Each row is a point. Each table stands for the endless flat space through its points: a line for two points, a plane for three, and so on. Write the one point that lies in both, or say that there is none.

First:
[[-0.42  0.02 -0.13  0.18]
 [-0.50  0.08 -0.06  0.16]]
Second (3 x 4):
[[-0.17 -0.29 -0.34  0.03]
 [-0.53 -0.14 -0.26  0.00]
 [-0.43  0.13 -0.27  0.21]]
They share: no point

First, 5 rows:
[[ 0.22 -0.03  0.05 -0.13 -0.13 -0.49 -0.23 -0.06 -0.51]
 [ 0.02  0.03 -0.01 -0.13 -0.29 -0.37 -0.27 -0.02 -0.41]
 [ 0.54  0.09 -0.07  0.25  0.77 -0.14 -0.01  0.45 -0.19]
 [ 0.50  0.07  0.06  0.10  0.44 -0.18  0.07  0.22 -0.33]
 [ 0.18 -0.05 -0.64  0.30  0.56 -0.17 -0.55  0.49 -0.25]]
Second:
[[ 0.23 -0.06 -0.34  0.10  0.38 -0.26 -0.33  0.30 -0.26]
 [ 0.21  0.12 -0.18  0.20  0.32 -0.18 -0.27  0.36 -0.26]]
They share: [ 0.22  0.03 -0.26  0.15  0.35 -0.22 -0.30  0.33 -0.26]

First:
[[ 0.03 -0.12 -0.48 -0.49 -0.46  0.34  0.43 -0.53 -0.04  0.00  0.51  0.31
   0.34  0.23]
 [ 0.14 -0.15  0.59  0.15 -0.12  0.36 -0.29  0.02 -0.30  0.25  0.02  0.04
   0.06  0.13]
 [ 1.25 -0.14  0.25  0.21 -0.40  0.82 -0.07 -0.31  0.00  0.16  0.55  0.34
   0.14  0.39]
 [ 0.65  0.13  0.03 -0.01 -0.13  0.30  0.06 -0.58  0.08 -0.24  0.27  0.27
   0.04  0.53]
 [ 0.02  0.25 -0.18 -0.26 -0.25  0.55  0.44 -0.14 -0.25 -0.16  0.70  0.45
   0.14 -0.09]
 [ 0.11 -0.01  0.29  0.01 -0.10  0.05 -0.24 -0.41 -0.09 -0.07 -0.15 -0.07
  -0.04  0.40]
 [ 0.08 -0.24  0.49  0.08 -0.30  0.41 -0.31  0.03 -0.33  0.34  0.04 -0.07
   0.06  0.03]]
Second (2 x 14):
[[ 0.14 -0.11 -0.05 -0.14 -0.36  0.38 -0.18 -0.38 -0.02  0.02  0.29 -0.01
   0.17  0.35]
 [ 0.30 -0.27  0.11 -0.14 -0.26  0.30  0.00 -0.32 -0.16  0.18  0.19  0.17
   0.01  0.19]]
They share: no point

First, 5 rows:
[[ 0.31 -0.17 -0.14  0.23 -0.25 -0.21  0.06  0.09 -0.23 -0.24  0.09 -0.37
  -0.10  0.23  0.23 -0.05  0.28  0.01  0.06  0.24]
 [-0.01 -0.34 -0.25  0.28 -0.20 -0.57 -0.20  0.33  0.02  0.00  0.10 -0.32
  -0.27  0.44  0.62 -0.37  0.30  0.03 -0.01  0.18]
 [ 0.16 -0.10 -0.02  0.21 -0.28 -0.36 -0.29  0.35 -0.06 -0.12  0.32 -0.20
  -0.06  0.31  0.51 -0.42  0.33 -0.09  0.01  0.39]
 [ 0.42  0.10  0.16  0.17 -0.37 -0.09 -0.35  0.34 -0.24 -0.35  0.40 -0.12
   0.10  0.20  0.38 -0.38  0.39 -0.23  0.02  0.48]
 [ 0.47 -0.26 -0.19  0.33 -0.32 -0.18 -0.36  0.37 -0.39 -0.54 -0.16 -0.28
  -0.28  0.45  0.58 -0.24  0.49 -0.23 -0.05 -0.06]]
Second, 5 rows:
[[ 0.49 -0.42  0.05  0.48  0.07 -0.46 -0.32  0.22  0.07 -0.61  0.09 -0.26
  -0.03  0.50  0.20 -0.34  0.37 -0.21 -0.03 -0.18]
 [-0.31  0.43  0.15  0.14 -0.35 -0.11  0.09 -0.06 -0.58 -0.22  0.29 -0.71
  -0.32  0.37  0.24 -0.30  0.35 -0.05 -0.01  1.07]
 [ 0.10  0.17  0.06  0.00 -0.39 -0.31  0.20 -0.10 -0.52 -0.29 -0.02 -0.38
  -0.09  0.22  0.15 -0.19  0.29 -0.01  0.05  0.67]
 [ 0.64 -0.34 -0.10  0.11 -0.27 -0.48  0.04  0.08 -0.19 -0.40 -0.20 -0.04
   0.12  0.18  0.18 -0.11  0.27 -0.04  0.07 -0.08]
 [-0.21  0.02 -0.09  0.24 -0.41  0.10 -0.02  0.14 -0.33 -0.21  0.43 -0.70
  -0.31  0.32  0.52 -0.12  0.55 -0.13 -0.21  0.70]]
They share: [ 0.30 -0.14 -0.10  0.24 -0.29 -0.24 -0.07  0.18 -0.23 -0.25  0.10 -0.32
 -0.09  0.27  0.34 -0.15  0.32 -0.05  0.02  0.24]
